Every row gives one point. Each copy is the shape, with its points in the same order, stretched, turned, moved and blurred by noise. Say if it was mirrored as well.
(in the rows, 128 means zero)

Shape:
[[119 158]
 [ 85 142]
 [130 119]
 [ 98 158]
 [129 148]
 [123  42]]
Copy 1:
[[129 156]
 [ 99 135]
 [143 116]
 [110 151]
 [141 146]
 [141  38]]
Copy 1 is: only turned
Copy 2:
[[132 161]
 [104 165]
 [128 127]
 [115 174]
 [138 151]
 [ 95  63]]
Copy 2 is: only turned
Copy 3 (6 x 2):
[[167 152]
 [182 114]
 [133 137]
 [179 131]
 [150 150]
 [ 85  91]]
Copy 3 is: mirrored
Copy 4 (6 x 2):
[[123 104]
 [ 90 125]
 [133 143]
 [100 113]
 [132 115]
 [133 216]]
Copy 4 is: mirrored

Shape (7 x 3):
[[170  96 103]
 [134 150 151]
 [113 186 123]
 [121 131 156]
 [143  96  91]
 [174 113  87]
 [123 135 167]]
Copy 1:
[[ 86  76 145]
 [115 157 140]
 [122 171 104]
 [125 141 155]
 [105  82 127]
 [ 69  88 120]
 [128 154 165]]
Copy 1 is: mirrored
Copy 2, 7 rows:
[[210 124 108]
 [134 146 156]
 [105 180 134]
 [131 130 152]
 [186 127  91]
 [211 150 100]
 [135 124 156]]
Copy 2 is: only turned

Shape:
[[171 110 126  97]
 [ 98 144  65 121]
 [ 69 115 114 130]
 [124  65 174 153]
 [ 88  91 113 124]
 [143 138 142 175]
 [156 100 147 107]
 [153 102 160  65]
 [137 126 140 169]
 [146 138 106 154]]
Copy 1:
[[156  93 100  87]
 [102 177  78 106]
 [ 77 145 130 136]
 [127  60 149 177]
 [ 84 110 115 138]
 [171 135 136 166]
 [149  83 125 111]
 [129  68 138  77]
 [162 123 132 159]
 [157 145 105 131]]
Copy 1 is: only turned
Copy 2, 10 rows:
[[143 137 165 114]
 [ 87 194 140 157]
 [ 56 149 128 134]
 [ 84  69 154 123]
 [ 63 141 153 127]
 [118 107 122 171]
 [127 117 157 109]
 [135 129 154  71]
 [111 106 130 164]
 [121 142 140 170]]
Copy 2 is: mirrored
Copy 3, 10 rows:
[[133  93  95 123]
 [158 173 148  88]
 [133 143 193 112]
 [131  59 188 174]
 [134 109 188 114]
 [157 127 152 183]
 [126  77 121 137]
 [ 92  74 108 125]
 [154 122 152 173]
 [164 130 131 144]]
Copy 3 is: mirrored

Shape, 9 rows:
[[101 154 148 102 120 108]
 [165 147 112 142 110 116]
 [167 151 179 166 111 116]
 [113 127 164 102 131 192]
 [ 72 158 145 158  94 135]
 [167 135 112 132 168 127]
 [115  47 113  87 109 146]
 [143 135 133 113 101 113]
 [139 135 116 224 155 107]]
Copy 1 (9 x 6):
[[128 140 116 123 165 106]
 [146 152 160 147 106 120]
 [151 156 181 181 168 116]
 [152 131 121 134 183 193]
 [120 155  89 180 154 120]
 [125 132 186 113 115 156]
 [177  49 101 120 118 162]
 [159 138 132 134 132 109]
 [ 71 135 179 203 112 126]]
Copy 1 is: mirrored
Copy 2:
[[ 91 145 150  98 119 114]
 [153 138 116 143 123  95]
 [140 115 124 114 145  52]
 [118  73 129  56 144 138]
 [ 70 112 104  90 100  93]
 [145 135 123 149 162 125]
 [133  54 172 130 102 180]
 [143 125 146 117 112 100]
 [ 98 111  81 183 162  68]]
Copy 2 is: mirrored

Shape (12 x 8):
[[ 87 160  79 104  95 190 122 125]
 [ 86 158 161 160 147 156 144  77]
 [162 126 102 134  80 177 149  69]
 [166  98 107 129 140 153 132  84]
 [ 86  76 141  79 137 133 121  67]
 [108 121  84 113 158 123 113 141]
 [ 90  84 145 140 124 124 138 113]
 [117 106 122  91 114 115 153 103]
 [104 160 155  97 143 120 154 158]
 [131 132 108 117  81 167 168 152]
 [ 85 161 120 155 154 108  93 131]
 [ 76 151  97 158 101 152 176 131]]
Copy 1 (12 x 8):
[[ 74 121  84  93  86 190 139  99]
 [ 60 122 161 118 124  84 141 101]
 [138  88  98  85  85 116 158  75]
 [157  78 110  86 153 108 130 106]
 [104  40 156 135 154 140 104  86]
 [110 113  87 132 164 160 101 134]
 [ 95  71 140 143 119 108 117 124]
 [128  73 134 150 118 143 129 113]
 [ 86 151 173 144 122 164 120 142]
 [114 102 102 110  65 160 159 134]
 [ 62 157  99 141 149 113  81 122]
 [ 58 132  97 133  87 132 173 127]]
Copy 1 is: mirrored
Copy 2, 12 rows:
[[120 162 131 140  45 195 147 115]
 [125 187  79 117 146 148 123  69]
 [154 127 131 173  79 156 140  46]
 [139  95 124 170 128 160 128  84]
 [105  81 104  77 117 182 129  70]
 [ 91 118 135 141 121 158 136 154]
 [120 107  75 107 118 131 148 101]
 [121 103 133 103 118 152 165  86]
 [142 158 133  80 149 152 168 136]
 [160 135 122 142  74 150 185 108]
 [ 88 171 122 124 129 122 109 147]
 [104 176  91 144  88 134 185 104]]
Copy 2 is: mirrored
Copy 3, 12 rows:
[[ 97 134  47 107  95 164  90 171]
 [ 81 151 126 149 118 178 124  74]
 [149 101  69 123  55 157  99  78]
 [151  72 108 121 117 144 108  79]
 [ 76  81 138  76 127 110  79  81]
 [114  90  98 136 162 114 122 159]
 [ 94  92 156 138 100 123 118 113]
 [114 104 110  97 100  90 121 102]
 [122 169 134 105 133 112 157 146]
 [143 126  88 112  58 140 137 157]
 [ 98 140 117 183 164 127 112 147]
 [ 84 131  75 159  70 155 153 145]]
Copy 3 is: only turned

Shape (15 x 9):
[[103 121 100 145 110 153 131 103 176]
 [124 109  91  73 139 139 126 196  75]
 [136 112 107 131  97 143  94 129 107]
 [186 127 102 116 146 181 154 107 151]
 [112 100 154 141 151 107 167 188 137]
 [134 129  89  78  98  79 102  99 144]
 [120 123 129 135 143 149 153 114 165]
 [105 148 174  81 122 113 189 164 108]
 [167 119 108 115  92 105 158  97 124]
 [123 104 156 171 159 113 180  95  84]
 [192 132 115 154 143 141 161 161 135]
 [131  90 159  81 143 102  95 103 107]
 [135 108 132 119 133 136 133 139 128]
 [165 141 129 150 132 117 159 104  83]
 [113  45 153 104  89 180 107 100 151]]
Copy 1 (15 x 9):
[[162  85 119 185 157 139 130 135 134]
 [ 96  95 128  42 104 171 142 185 101]
 [ 75 116 146 145 146 151 133 159 111]
 [149 144  94 173 139 180 187 172 100]
 [162 104 102  98 125  91 143 180 161]
 [ 80 113  84 139 128 170 131  73 141]
 [182 109 103 165 145 131 159 140 138]
 [165 123 118  74  55  99 150 129 118]
 [ 87 114  84 174 110 133 170 132 109]
 [143 112  97 135 158  49 165 155  85]
 [133 151  73 161 123 138 155 203 117]
 [ 96 128 120  92 172 127 175 101 137]
 [128 109 119 121 138 138 160 157 132]
 [114 141  83 154 122  97 152 148  63]
 [122  79 190 156 177 148 203 153 184]]
Copy 1 is: mirrored
Copy 2:
[[109 114  96 134 141 133 166 170 155]
 [ 96  84 150  75  72 170 103 119  76]
 [114 122 111 118  81 134 109 166 130]
 [165 160  91  96 126 181 169 124 128]
 [142  72 183 115 116  99 153 141  73]
 [ 69 121  47 104 112 105 105 127 114]
 [129 129 124 123 141 131 179 148 122]
 [108 123 184 120 101  92 150  75 103]
 [128 137  64 133  82 107 137 107 126]
 [146 146 141 178  68  98 177 140  68]
 [192 119 129 122 119 153 128 121  92]
 [ 88 149 121  76  81  87 137 154  84]
 [128 119 137 102 103 124 144 145 106]
 [152 161 112 166  73 123 127 114  85]
 [103 131 128  63  79 103 196 201 184]]
Copy 2 is: mirrored
Copy 3:
[[152  99  82 103  80 154 149 121 119]
 [145 142 109 143 189  88 154  75 177]
 [131  96 105 135 105 101 106 100 149]
 [231 114 124 125 128 133 128 110 104]
 [148 148 138 141 138 166 193 156 174]
 [115 114  81 110 113  42 138 145 101]
 [170 127 119 108 104 167 154 133 117]
 [143 199 169 110 125 117 195 121 164]
 [162 100 139 130  93  73 162 130 111]
 [119 126 192 154 112 174 174 127 103]
 [215 126 127 178 121 137 162 132 127]
 [ 99 128 151  96 149  92  94 153 134]
 [155 128 127 123 128 129 137 128 145]
 [149 133 166 174 107 115 155 110  97]
 [145  65 145  44 106 137  80 125 185]]
Copy 3 is: mirrored
Copy 4 (15 x 9):
[[128 138 131 134  99 181 122 113 166]
 [ 91  96 114 102  57  97 150 177  88]
 [137 151 128 136 101 121 109 133 112]
 [159 124 141 104 105 187 172 115  87]
 [145  79 126 123  81  92 188 138 174]
 [134 112 102  83 103 145  79 103 122]
 [138 110 138 129 112 166 160 113 156]
 [108  56 184  86 103  92 165 135 152]
 [153 122 148  89  90 128 130  73 105]
 [128 118 143 143 140  82 196  66 130]
 [179 138 133  86  86 129 198 126 119]
 [141  72 108 145 144 103 112 112 101]
 [142 105 131 128 105 126 150 130 127]
 [140 144 147  98 133  97 170  87 105]
 [150  86 155 207  95 160 100 111 119]]
Copy 4 is: only turned

Shape, 17 rows:
[[126 144 170 143 144 144  97 143 113 215 122]
 [112 104 126 108 117  66 138  92 184 105 165]
 [130 111 121 108 130 122 114  89 173  82 142]
 [105  97 116 119  89 111 138 102 105  82  70]
 [127 172 161 118 199 159 147 169 150 157 123]
 [135 151 175 141 125 162 144  94 118 180 124]
 [142 169 176 130 154 146 110 106 130 164 146]
 [136 103 113  97 132 147 108  99 138 126 142]
 [139 145 112 126 116  94 137 130  81  80 123]
 [197 118  83 130 115 121 187 155  80 116  91]
 [135  77 119 151 108 129 170 147  92  88 130]
 [ 99  99  92 128 146 103 156  99  55 104 118]
 [130 156 133 156 133 164 103 124 150 158 159]
 [119 124  72 130 113 113 176 109  97 127 107]
 [104 168 158 120 147 144  89 149 117 212 131]
 [174  91 125 129 173  84 115  91 183 109 146]
 [128 124  81 178 126 116 161 130  90  89  73]]
Copy 1:
[[100  98 131 140  87 181  80 135 132 187 192]
 [ 85 116 121  41 157 114 125 112 192 125 102]
 [107 126 143  93 160 138 108  98 154  79  97]
 [121 147 188 123 146  84 151  99 114 131  96]
 [139 127 106 123 149 185  48 194 123 150 153]
 [121 125 146 135 127 207 125 125 160 145 187]
 [130 107 136 110 102 203  82 138 153 129 171]
 [ 93  91 129 125 130 146 111 111 127  88 126]
 [163 162 127  97 130  95 131 117 111 108 126]
 [182 165  73 174 185  93 125 101  96 136 137]
 [139 130 128 156 170  66 132 140 140 114 154]
 [115 128 130  99 158  80 148 117  77 111 181]
 [ 95 140 114 134 110 181  80 135 160 103 177]
 [111 177 105 125 174 102 168  99  97 128 154]
 [ 83 117 122 118  51 182  95 149 118 181 184]
 [120  86 101  75 181 131  49  71 181 113 131]
 [141 191 133 138 183  70 113 109  99 134 161]]
Copy 1 is: only turned
Copy 2, 17 rows:
[[146 172 118 105 154 108 139 149  57 122 163]
 [ 81 150 120  82 110 187 125  95 180 148  94]
 [103 158 123 149  98 172 110 103 181 145  98]
 [ 61 110 134 156  76 182 169 131 118 132 126]
 [166 201 167 130 203 119 135 131 120 103  97]
 [142 176 126 130 127 171 142 110  44 130 127]
 [155 192 145 123 129 136 108  96  85 111 123]
 [128 170  99 145  99 151 129 138 164 135 131]
 [117 109 152 134  93 148 145 102 131  71 118]
 [184  84 119 153 120 132 220 117 139 119 113]
 [117  91 125 149 139 195 161 123 130 120 136]
 [ 77 144 122 136 113 176 199 120 129  72 171]
 [133 168  87 149 152 123  97 107  95 112 110]
 [ 94 132  83 130 117 156 205 121 121  98 112]
 [131 187 117  89 146 101 127 171  63  99 140]
 [134 165 133 132 131 133 133  65 209 173 132]
 [ 83 100 117 183 137 132 193  93 108 101 126]]
Copy 2 is: mirrored
Copy 3 (17 x 11):
[[ 88 111 161 132 198 142 139 162 154 178  88]
 [139 177 144 106 100  38 121  80 178 174 144]
 [141 158 148  93  79 103 102  92 169 160 154]
 [111 129  92 109  58 119 157 110 162 139  99]
 [ 77 121 174 106 198 124  86 115 138 100 103]
 [ 70 134 127 152 171 151 155 119 167 157 123]
 [ 97 145 170 134 166 145 125 113 147 157 113]
 [100 131 144  93 107 101 124 114 134 163 168]
 [148 139 113 136  89 109 131 113  98 131  99]
 [156 117  63 101 136 119 169 137  89  93 127]
 [145 102 102 145  87  91 155 124 147  95 130]
 [108  82  99 137  86  87 151  77 112 147 119]
 [105 141 138 138 153 131  74 143 151 167 140]
 [102 121  57 116 113  90 132  99 120 141 132]
 [ 50 125 167 131 189 138 114 158 135 181  86]
 [188 137 171  66 130  92 126  71 170 168 152]
 [138  93  50 117  93 122 114 108 129 115  82]]
Copy 3 is: only turned
Copy 4 (17 x 11):
[[109  98 159 171 113  57 153 182 149 150 151]
 [ 93 139  85  79 107 101 127  82 160 107 154]
 [119 153 104  68 103 123 115 100 133 139 153]
 [110 141 162 124 136 135 136  76  74 109 118]
 [140 127 123 139 147  81 196 173 143 164 210]
 [ 86 130 162 150  92  87 177 158 151 163 147]
 [107 138 158 125 106  74 157 168 166 165 165]
 [109 117 124  87 120 122 118 132 135 153 140]
 [136 169 168 118 175 123 126 100 135 122 116]
 [171 135 146 152 164 151 181 108 138 139  82]
 [127 137 145 150 145 182 136  99 134  94 128]
 [ 99 118 176 144 185 131 112  62 136 146 143]
 [104 147 113 145 104  95 122 169 154 157 148]
 [109 135 128 150 161 119 139  84 128 154 111]
 [ 91 105 145 161 137  44 144 188 135 152 158]
 [151 123 110  72  84  98 126  85 182 136 161]
 [147 159 158 178 153 138 130  70 105 137 126]]
Copy 4 is: mirrored
